Rows are points. Each copy is the shape, with its points in the same order, turned, moved and blurred by noise. Some copies are also mirrored. Which?
In the rows, 128 means zero.

Shape (8 x 2):
[[140  86]
 [111  60]
 [120 105]
 [149  76]
 [111 136]
 [120 147]
 [ 55 160]
 [122 109]]
Copy 1:
[[ 88 154]
 [ 76 181]
 [113 160]
 [ 73 141]
 [142 143]
 [151 140]
 [183 180]
 [108 150]]
Copy 1 is: only turned
Copy 2 (8 x 2):
[[157  87]
 [129  59]
 [136 101]
 [169  80]
 [123 135]
 [128 146]
 [ 62 149]
 [134 107]]
Copy 2 is: only turned
Copy 3, 8 rows:
[[138 110]
 [151  78]
 [121 109]
 [166 108]
 [ 92 121]
 [ 82 138]
 [ 40  92]
 [121 116]]
Copy 3 is: only turned
Copy 4 (8 x 2):
[[151 185]
 [127 216]
 [129 168]
 [170 198]
 [116 141]
 [133 131]
 [ 62 118]
 [131 166]]
Copy 4 is: mirrored

Shape (8 x 3):
[[111 167 175]
 [102 205 180]
 [113 146 184]
 [144 132 118]
 [120 103  89]
 [ 92 159 172]
 [179 115 102]
 [118 135 134]]
Copy 1:
[[100 151 169]
 [ 51 154 183]
 [122 153 186]
 [129 130 119]
 [157 152  78]
 [102 175 182]
 [146  95 101]
 [126 154 135]]
Copy 1 is: mirrored
Copy 2 (8 x 3):
[[ 77 146 154]
 [ 48 163 169]
 [ 85 129 146]
 [155 148 149]
 [171 159 110]
 [ 77 143 138]
 [195 135 159]
 [133 147 131]]
Copy 2 is: only turned
Copy 3 (8 x 3):
[[161 136 191]
 [205 134 189]
 [144 154 202]
 [121 144 133]
 [ 87 112 114]
 [154 124 203]
 [111 167 100]
 [113 124 162]]
Copy 3 is: mirrored
Copy 4 (8 x 3):
[[155 187 136]
 [184 215 131]
 [137 182 147]
 [146 120 108]
 [114 112  75]
 [138 197 126]
 [145  80 113]
 [133 148 107]]
Copy 4 is: only turned

Shape:
[[139  36 178 103]
 [139 122 139 108]
 [176  84 107 197]
 [ 97 141  77 120]
 [137  43 142  91]
 [ 85  75 125 112]
 [146 182 151 105]
 [110 120 153 144]
 [136 129 113  94]
 [146 101 120 158]]
Copy 1, 10 rows:
[[ 73  86 165  50]
 [134 113 137 113]
 [ 88 128  47  91]
 [158 185 129 125]
 [103 111 159  40]
 [100 163 170  82]
 [167  97 135 170]
 [ 95 131 135 135]
 [160 128 135 110]
 [104 136  93 103]]
Copy 1 is: only turned
Copy 2, 10 rows:
[[127  68 213  97]
 [ 95  99 130 118]
 [164  42 120 188]
 [ 96 158 117 169]
 [108  88 207 124]
 [128 145 185 141]
 [ 82 111  73  94]
 [144 117 123 117]
 [ 80 115 125 136]
 [133  85 125 162]]
Copy 2 is: only turned
Copy 3, 10 rows:
[[139  44 192 100]
 [137  89 118 131]
 [144 143 209 171]
 [100 159  99 118]
 [102  55 177  99]
 [115 112 154  77]
 [151 102  80 165]
 [174 108 129 111]
 [103 104 110 142]
 [145 124 162 143]]
Copy 3 is: only turned
Copy 4:
[[181  61  78 105]
 [121 138 107 108]
 [145 136  76 206]
 [ 93 139 174 136]
 [140  58  86  98]
 [149  83 148 116]
 [122 199 118  86]
 [175 152 128 128]
 [106 132 117 111]
 [133 133 106 162]]
Copy 4 is: only turned

Shape, 9 rows:
[[102 111  95 128 147 105]
 [130 110 109  98 107  42]
 [135  44 235 133 116 142]
 [ 96 142 102 119 100 137]
 [135  89 148  95 106 144]
 [131 130 108 110 136 116]
 [136 139 138 123 142 127]
 [144  99 110 134 129 125]
 [ 90 132 110  32 113 131]]
Copy 1, 9 rows:
[[100 123 136  95 100 102]
 [101  59  97 129  92  64]
 [ 60 181  54 216 102 133]
 [124 104 153 127 146 123]
 [ 80 119  94 154 144 134]
 [119 106 109 102 119 113]
 [138 131  99 121 112 134]
 [ 98 135  95 113 132  95]
 [ 91  50 136 123 126 174]]
Copy 1 is: mirrored
Copy 2, 9 rows:
[[137 145 103 132 119 157]
 [185 154 132 116  70 118]
 [172   7 115  89 165  98]
 [103 139 158 120 128 148]
 [152 101 145 118 164 108]
 [134 143 127 152 125 130]
 [126 106 125 161 125 123]
 [130 130 105 128 135 111]
 [172 155 194 147 155 164]]
Copy 2 is: mirrored
